Each row of a before or after table is a point. The points were changed in one or more steps. Then noise was added and the rows were shuffled. The steps act on how far a point lies along the listed directions, d1 being the first. Name the steps. A step turns or swaps two directions, mirrors them in a line or flattens them onto one, adds a multiple of one to another, or multiplies one. Angles are multiples of 10 degrees, from the lower direction toward the higher: turns from -170 to 170, lines from 10 to 170 but not 90. Use the fewest steps. Two steps may share a direction if one is a turn and the other turns, adds or multiplies; they go together, in the order done. Otherwise the lowest direction goes first.

Directions:
(1): [18.9, -0.8]
(2): [-0.8, -18.9]
Before:
[[-4.8, 2.8],
[2.2, 0.0],
[-1.3, -3.5],
[4.2, 7.6],
[2.7, -2.8],
[-4.1, -7.9],
[-3.7, -0.1],
[0.6, 5.0]]
After:
[[-8.4, 1.3],
[3.7, 0.1],
[-0.7, 2.1],
[8.8, -1.1],
[-4.9, -1.1],
[1.7, 3.5],
[1.4, -3.6],
[-1.1, -5.6]]
Steps: turn d1 and d2 by -110 degrees

Directions:
(1): [15.4, 17.0, 6.6, 12.0]
(2): [13.0, -4.9, -22.7, 2.7]
(3): [9.6, 7.7, 1.0, -23.7]
(4): [14.7, -18.5, 12.5, 0.5]
Before:
[[7.5, -0.6, -5.2, 6.3],
[5.3, -1.2, 3.5, -2.2],
[-2.2, 0.5, 7.3, -3.4],
[-5.2, 8.3, 2.8, 8.0],
[0.8, 1.2, -2.4, 2.7],
[2.2, 1.4, -4.2, 4.2],
[2.5, -2.1, -6.1, -1.6],
[0.7, -3.9, 4.8, 0.6]]
After:
[[7.7, 1.6, 2.4, 0.6],
[2.5, 3.2, 1.7, 0.7],
[-0.8, -3.3, -0.1, 0.9],
[1.1, 2.5, 0.8, 1.0],
[0.0, 12.0, 0.9, 1.1],
[-1.9, -0.7, -0.8, -1.3],
[3.8, -3.4, 0.8, -4.6],
[2.4, -2.4, 0.1, 1.9]]
Steps: turn d1 and d3 by 60 degrees; flatten d2 and d4 onto the line at 70 degrees

Directions:
(1): [-6.0, 16.9, -20.2, -7.5, 16.1, -4.9]
(2): [0.3, -6.4, 7.8, 19.2, 23.3, -7.4]
(3): [-30.3, -2.7, -2.6, 9.5, -6.2, 3.6]
(4): [-7.1, -10.3, 8.9, -19.2, 15.0, 15.5]
Before:
[[8.5, -2.7, 6.4, 7.7, 6.3, -2.7],
[-2.4, 1.4, 0.1, -2.5, 2.7, 3.3],
[-3.6, -0.2, 0.9, -9.1, -4.7, 4.2],
[-0.1, -2.1, 2.9, 2.9, -2.5, 0.0],
[-2.6, 4.7, -1.3, 10.2, -3.7, -7.0],
[1.7, 2.3, -3.3, 10.6, -2.8, -5.2],
[-8.6, 0.8, 0.0, 0.2, -2.5, 5.0],
[0.6, -1.5, 3.3, -1.1, -4.4, 3.9],
[-1.1, 2.4, -0.6, -1.1, -4.4, 0.5],
[0.6, -3.3, 0.6, -1.0, -4.5, 1.6],
[2.8, 7.2, -7.9, -0.1, 6.0, -1.9],
[1.6, 5.1, -2.5, 3.1, 6.7, -6.2],
[3.5, 2.5, -4.1, -5.1, -4.4, 3.1],
[-0.2, -0.9, 4.4, -4.9, -1.8, 2.3]]
After:
[[-3.5, -3.9, 5.8, 7.5, -3.9, -1.9],
[2.9, -1.2, 3.7, 2.2, -1.0, -0.1],
[-4.5, -0.9, 3.6, 3.8, 0.7, -1.1],
[1.0, 4.0, -1.4, -10.1, -2.5, 1.4],
[10.6, 2.6, -2.8, -5.1, 3.5, -0.1],
[0.2, -3.7, 0.8, 3.6, 2.6, -1.2],
[1.8, 2.6, 0.1, 7.7, -4.6, -2.3],
[0.8, -6.2, 5.3, 1.9, -1.7, 4.5],
[1.4, 1.4, -0.2, 2.1, 4.2, -1.9],
[-2.8, 5.4, -5.1, -6.7, 11.3, 2.0],
[-3.0, 1.5, 0.3, 2.1, -4.1, 1.7],
[-0.4, -1.1, 2.5, 5.8, 3.2, 0.1],
[11.3, 6.1, -0.3, -4.4, 1.4, -3.6],
[2.1, -0.2, -0.2, -8.2, -6.7, 6.8]]
Steps: turn d1 and d2 by -110 degrees; turn d3 and d4 by -100 degrees

Directions:
(1): [2.6, 1.1, 17.7, -23.6, 5.6, 5.1, -14.5, 16.8]
(2): [-4.3, 12.3, -12.3, 13.6, -3.2, 11.1, -1.9, 28.0]
(3): [-22.6, -14.2, 4.4, 10.0, 6.2, 15.7, -16.2, -6.9]
(4): [-2.7, 8.0, 27.4, 15.3, 10.2, -0.2, 16.1, 3.1]
(5): [9.2, -21.1, -3.7, -5.6, 4.6, 20.0, 20.0, 5.7]
Before:
[[-1.2, 1.6, 4.3, -4.7, 1.5, -0.3, -2.0, 0.1],
[3.1, -3.2, -3.6, -7.6, -1.6, -3.4, 1.4, -2.2],
[-8.0, -10.7, -3.6, 1.1, 3.3, 3.9, -2.0, -10.3],
[1.7, 2.7, -5.6, 3.0, -6.9, -2.5, 7.6, -1.3],
[2.8, -2.1, -5.9, 1.0, -1.4, 1.7, 6.3, -0.7],
[1.6, 1.3, 1.4, 5.2, -0.8, -4.0, 7.3, -6.3],
[-1.9, -0.5, -2.4, -1.0, -1.7, 1.6, -0.6, -0.5],
[4.9, 4.4, -1.0, -0.9, 3.0, 1.1, 2.3, 5.3],
[-4.6, 6.8, 11.7, 7.5, 2.7, -8.7, -0.2, -6.1],
[3.3, 0.3, -3.4, -1.7, -0.2, -5.5, 1.1, -1.2],
[-5.4, -5.4, 2.9, 0.3, 5.6, 5.2, -8.9, -2.9],
[-3.9, -3.4, -3.9, 1.4, -0.8, -1.6, -8.0, -6.7],
[3.2, -0.5, -1.4, -5.6, 0.2, -3.7, 0.6, -0.6],
[-1.5, 3.8, 2.0, 3.8, -2.1, 1.5, 1.4, 7.8]]
After:
[[-5.0, 0.0, -4.7, 8.2, -5.2, 3.1, 4.6, 0.6],
[1.0, 6.7, -9.9, -3.0, -6.1, -10.8, -9.1, -3.1],
[6.0, -1.5, 1.0, -2.9, 2.5, -7.1, 12.7, -7.9],
[6.7, -6.4, -4.6, -3.8, -1.1, -1.6, 4.4, -4.3],
[0.7, -0.7, -4.6, 2.7, 0.7, 1.4, 1.8, 4.5],
[2.3, 0.6, -1.1, 0.0, 0.6, 2.4, 7.3, 7.4],
[0.1, 5.4, -5.6, 6.9, -3.9, -4.2, 1.4, -0.8],
[1.4, 0.8, -1.9, -0.5, 1.2, 1.6, 2.7, 6.8],
[1.0, 2.4, 1.4, -6.3, -0.1, -0.3, -2.0, 2.3],
[-1.8, 0.4, 0.2, 7.2, 0.7, 2.4, 5.6, -0.1],
[7.1, -2.6, 4.6, -8.1, 3.9, -4.3, 0.2, -6.4],
[-0.3, -1.4, 0.7, -1.6, -0.7, 2.2, 3.0, -1.5],
[-6.4, -1.9, 2.8, 1.7, -1.9, 0.2, -6.1, -1.5],
[-2.9, 2.4, 0.8, 2.4, 4.2, 4.2, -4.5, 2.7]]
Steps: turn d2 and d3 by 100 degrees; turn d4 and d5 by -90 degrees
